Rows are points. Each copy is the shape, with its points in the same order, turned, moved and blurred by noise. Some copies are also mirrored. Which?
In the rows, 128 means zero.

Shape (7 x 2):
[[136 124]
 [179 118]
 [134 107]
 [160 114]
 [119 117]
 [ 69 140]
 [114 159]]
Copy 1 (7 x 2):
[[118 114]
 [ 98  68]
 [134 103]
 [118  87]
 [128 116]
 [139 168]
 [103 152]]
Copy 1 is: mirrored
Copy 2 (7 x 2):
[[131 135]
 [159 104]
 [121 124]
 [148 115]
 [117 141]
 [ 87 187]
 [136 182]]
Copy 2 is: only turned

Shape (7 x 4):
[[118 116 146  74]
 [125  88 123 148]
 [106 148 127 103]
 [141 111 129  86]
 [172 170 128 138]
 [ 92 165 128 132]
 [127 110 158 169]]
Copy 1 (7 x 4):
[[123 113 160  77]
 [155 106 124 143]
 [ 98 138 134 108]
 [149 125 137  81]
 [148 193 127 103]
 [ 83 153 119 128]
 [153 136 152 161]]
Copy 1 is: only turned
Copy 2 (7 x 4):
[[119 142 168  80]
 [137 105 105 126]
 [107 155 149 114]
 [155 150 145  85]
 [162 182 141 164]
 [ 85 163 137 150]
 [132 107 132 172]]
Copy 2 is: only turned
Copy 3 (7 x 4):
[[147 102 141  71]
 [121  85 133 156]
 [113 120 120  82]
 [154 102 131 104]
 [134 172 128 140]
 [ 78 136 116 100]
 [ 96 111 159 167]]
Copy 3 is: only turned
Copy 4 (7 x 4):
[[128 112 141  69]
 [107  96  93 132]
 [114 145 145 105]
 [139 116 111  79]
 [177 157 115 141]
 [106 154 155 135]
 [127  88 123 162]]
Copy 4 is: only turned

Shape (13 x 8):
[[165  81 185 134 129  71 152 116]
 [ 97 146  93 108  99 110 131 129]
 [103 163 127 129  86 142 121 109]
 [125 146 122  95 128 159 116 112]
 [ 88 146  94 125 117 152 102  96]
 [ 87 164 119 120 108 126  90 148]
 [136 153 100 109 128 120 135  96]
 [102 148 125 108 105 148 150 155]
 [133 147 183 101 103  95 134 150]
 [147 171 123 132 103 127 120 150]
 [123 155  92  80 127 139  99 117]
 [135  99 174 170 186 110 150 155]
 [130 131 187 142 168  73 168 106]]
Copy 1 (13 x 8):
[[164  74 169 145 162  84 155  79]
 [114 108 109 110  76 119 160 140]
 [127 142 133 107  70 142 151 108]
 [135 134 117  94 114 151 120 126]
 [100 141  93 106  80 143 125 107]
 [ 95 126 144 117  66 133 122 143]
 [126 136 105  91 121 111 153 123]
 [136 116 132 125  90 161 158 150]
 [146  88 194 111 109 120 153 129]
 [144 151 151 122  91 111 144 149]
 [119 128 102  78  99 125 113 148]
 [120 107 166 197 180 124 136 112]
 [109 101 177 134 180 110 179  90]]
Copy 1 is: only turned
Copy 2 (13 x 8):
[[110  96 146 132 151  55 182 137]
 [121 151 116 113  95 128 113 101]
 [144 150 159 125  91 147 126  95]
 [137 115 150  91 111 164 124 120]
 [129 118 153 125  98 168  92  86]
 [130 158 145 126  90 143  81 132]
 [154 124 119  99 132 134 126  88]
 [108 163 139 114 109 165 137 120]
 [121 153 163 102 128  90 149 159]
 [164 160 135 130 114 138 136 137]
 [155 118 125  79 108 157  95 119]
 [100 106 149 179 190 123 149 168]
 [112 118 161 134 200  77 146 119]]
Copy 2 is: only turned
Copy 3 (13 x 8):
[[141 133 154 182 138  47 162 120]
 [121 111  86 104  93 137 131 140]
 [137 151 127 108  77 156 125 133]
 [132 120 148 102 121 145  99 112]
 [116 132 111 115 103 164  90 103]
 [ 84 142 109 104 111 156 113 152]
 [153 126 109 101 133 127 120 106]
 [130 108 133 103 103 166 156 150]
 [108 134 164 113 112  88 164 149]
 [143 141 118 109 127 137 125 179]
 [120 110 122  77 127 138  89 122]
 [121 122 146 192 184 125 173 132]
 [128 155 137 138 161  92 190  96]]
Copy 3 is: only turned
Copy 4 (13 x 8):
[[111  51 161 104 130 108 122  84]
 [126 146  86 111  91 115 147 150]
 [153 159  91 137 101 117 110 124]
 [164 146  98 106 139 144 126 136]
 [132 173  70 135 136 125 121 138]
 [127 160 107 121 102 117 101 178]
 [154 138  97 110 137 103 156 131]
 [145 144 113 127  90 158 136 152]
 [146 108 163  89  88 116 106 128]
 [168 113 109 133 100 106 123 159]
 [165 152  76  89 142 123 130 163]
 [ 95  77 179 157 158 133 130 137]
 [114 104 197 123 142  95 144  97]]
Copy 4 is: only turned

Shape (15 x 11):
[[119 146 109 118 102 142 120  98 110 129 157]
 [104 146 119 146 153 104 111 149 156 158 118]
 [115 129 137 125 127 146 111 103  98  94  91]
 [231 104 104  79 106 105 156 145 146 127 149]
 [134 159 113 143  98  97 135 140  99 135 152]
 [127 128 135 149 142 144 151 136 171 150 135]
 [121 123 158 133 127  29 119  96 108 146 145]
 [108  84 121 124 113 138 209 134 101 129 141]
 [111 164 160 147 121 115 178 139 167 156  95]
 [122 158 121 123 174 128 120  99 103 147 111]
 [129 158 171 130 129 112 114 136 138 161 123]
 [169 148 109 119 111 134 112  84 104 159 102]
 [118 117 124 141 163 139 119 100 131  64 114]
 [116 135 125 161  91 144 141 126 101 143 134]
 [132 137 138 159 200 145 143 113  99 137 108]]
Copy 1 (15 x 11):
[[120 134 133 153 112 124 116 105 110 120 177]
 [116 134 147 102 174 108  97 147 141 141 136]
 [127 132 105 141 122  86 119 129  95  80 121]
 [213  78 132 118  92 106 167 132 127 185 162]
 [121 122 120 131 139 112 132 151 115 141 203]
 [132 158 165  97 132 134 129 144 136 144 122]
 [113  85 186 122 149  51 129 154 138 100 194]
 [115 125 135 101 120 141 213 117 105 108 148]
 [ 85 159 146  87 122  86 142 171 118 161 124]
 [135 148 152 145 169  82 111 122  86 121 136]
 [120 129 159  88 127  88  88 158 102 137 150]
 [142 107 142 178 122 101 112 142  75 147 135]
 [155 161 115 148 131  92 135 128 141  67 117]
 [ 97 132 128 134 117 142 131 151  91 116 162]
 [160 176 157 124 176  97 129 153  78  91 119]]
Copy 1 is: only turned
Copy 2 (15 x 11):
[[105 140 130 123 150 149 133 101  89 150 142]
 [120 147 155 135 160 126 126 137 169 109 102]
 [148 125 145 111 129 164 139 139  75 101 115]
 [117 104  38  69 105 143 123  64 162 120 136]
 [114 161 118 152 111 127 112  95 121 137 130]
 [114 126 153 108 133 152 156 132 176 122 145]
 [126 118 137 163 119  84 160  66 125 118  71]
 [119 112 117 100  73 131 167 156 126 179 135]
 [126 175 169 110 100 159 165 123 180 121 106]
 [ 85 148 131 123 158 143 158 138 102  92 102]
 [117 159 170 111 129 120 139  95 145  92 119]
 [ 79 134 124 103 130 174 116  91  97 103 101]
 [160 100 124 135 153 168 171 149 102  98 133]
 [105 136 158 134  97 152 115 126 106 145 144]
 [ 85 126 136 133 128 140 174 171 119  70 124]]
Copy 2 is: mirrored

Shape (17 x 12):
[[105  66 139 143 148 133 136  93 103 129 110 113]
 [178 129 124 121 126  98 117 142  96  94 208 128]
 [181 150 131 125 126 159  80 109 118 114 128 122]
 [ 96 102 133 161 133 117 132 141 107 107 109  82]
 [103 120 169 165 138 126 143 131 113 102 108 117]
 [118 145 152 138 131 113  88 140 105 122 143 136]
 [110 103 148 123 193 133 142 143 104 112 110 135]
 [119  99 116 126 126  35 122 140  97 122 112 114]
 [119 120 148 128 124 148 145  84 119 136 103 119]
 [144 144 132 219 164 159 141 130  98 119 144 133]
 [146  76 154 174 137  86 136 134 110 136 115  67]
 [137 116 122 199 130 147 136 143 117 137 110 141]
 [124 147 132 117 144 155 136 121  97 124 114 129]
 [155 153 114 123 125 141  97  25 172 108 105 110]
 [123 127 168 128 130 105 133 140 164  49 142 125]
 [113 128 147 124 150 111 125 129 166 127 127  99]
 [ 94 145 114 131 144 159 108 137 148 137 105 134]]
Copy 1 (17 x 12):
[[147 153  97  99 107 143 123  81 183 106 148 145]
 [142 138 116 135 173 130 134 160 137 107 136  40]
 [202 126 114 142 123 138 107 144 100  92 132 112]
 [147 134 141  77 145 140 147  83 158 104 133 143]
 [141 116 109 102 143 152 159  94 153 108 114 160]
 [142 130 133 134 146 158 117 123 136  82  92 117]
 [128 121 117 117 135 171 115 133 179 121 151 166]
 [150 174 152  99 168 154 116  88 182 156  99  99]
 [150 152  87 106 103 154 124  92 123 114 130 149]
 [138  68 126 161 127 126 155  86 133  91 159 129]
 [172 134 144  86 114 156 174  80 186 133 134  99]
 [146  77 127 122 114 112 126  79 143 115 124 133]
 [141 125 107 114 133 165 102 116 110 108 145 145]
 [205 204  99 159  92 107 131 122  81 113 131 162]
 [147 142 106 104 171 120 177 168 144 115  95 151]
 [136 158 142 102 107 144 150 142 141 119 109 148]
 [131 127 146 113 108 134  93 125 118 100 112 173]]
Copy 1 is: mirrored
Copy 2 (17 x 12):
[[191  98 128 145  98 121 122 154  92 113 115  95]
 [ 95 135 158  75 122 150 166 151 104 141 154 160]
 [163 141 122  87 126 133 122  97 122 173 131 155]
 [173 130 143 159  76 110 148 150 120 114 110 143]
 [177 128 123 158  89 126 170 118 105 117  92 118]
 [137 120 168 121 122 126 147 101 106 139  95 150]
 [156 154 158 155 120 104 155 130  99 130 110  76]
 [152 106 180 165 142 112 151 142  96  81 147 171]
 [168 107  92 148 101 136 119 107 102 133 123 111]
 [174 173 143 112  92 200 154 125 131 123  84 110]
 [194  92 159 137  87 126 165 155 144  95 147 129]
 [183 145 125 129 126 170 140 133 146 113  79 125]
 [143 144 122 155 113 137 124 110 106 158 114 118]
 [196 136  78  82  99 116  95  54  80 125 159 155]
 [133 141 105 110 105  89 207 115  88 112 114 141]
 [142 127 124 128  92  91 146  92 120  94 126 120]
 [146 153 119 144 124 100 104  97 127 122  77 122]]
Copy 2 is: only turned
